Each row is a point. A path goes straight from each point to the next, and from the last back to the first. The post is the endless flat space through its rows: a point in 2 columns, a line in 3, a plane in 4, and so on, so that a path can go around it. Count how often the path circles the post. Going back the other way cancels.

Post:
[[-5.4  4.3]]
Path:
[[-20.2  -2.4]
 [-22.7 -20.4]
 [-23.2   7.1]
 [  0.6  29.6]
 [ 17.5  12.8]
 [ -6.1 -15.8]
 [-16.1  -1.6]
 [-25.1  -2.1]
 [-15.5  20.3]
 [  5.3  11.6]
 [  7.5  -6.9]
 [-12.2  -4.9]
 [-15.8   9.6]
 [ -1.1  24.7]
 [  0.9   1.9]
 [ -2.8 -22.5]
 [-15.4   0.5]
 [-10.2  25.0]
 [  9.1  15.9]
 [ 10.5 -12.5]
 [-20.1 -10.3]
 [-21.0   7.1]
 [  7.8  20.7]
 [ 20.6   7.4]
 [ -4.7 -18.7]]
Times around: 5
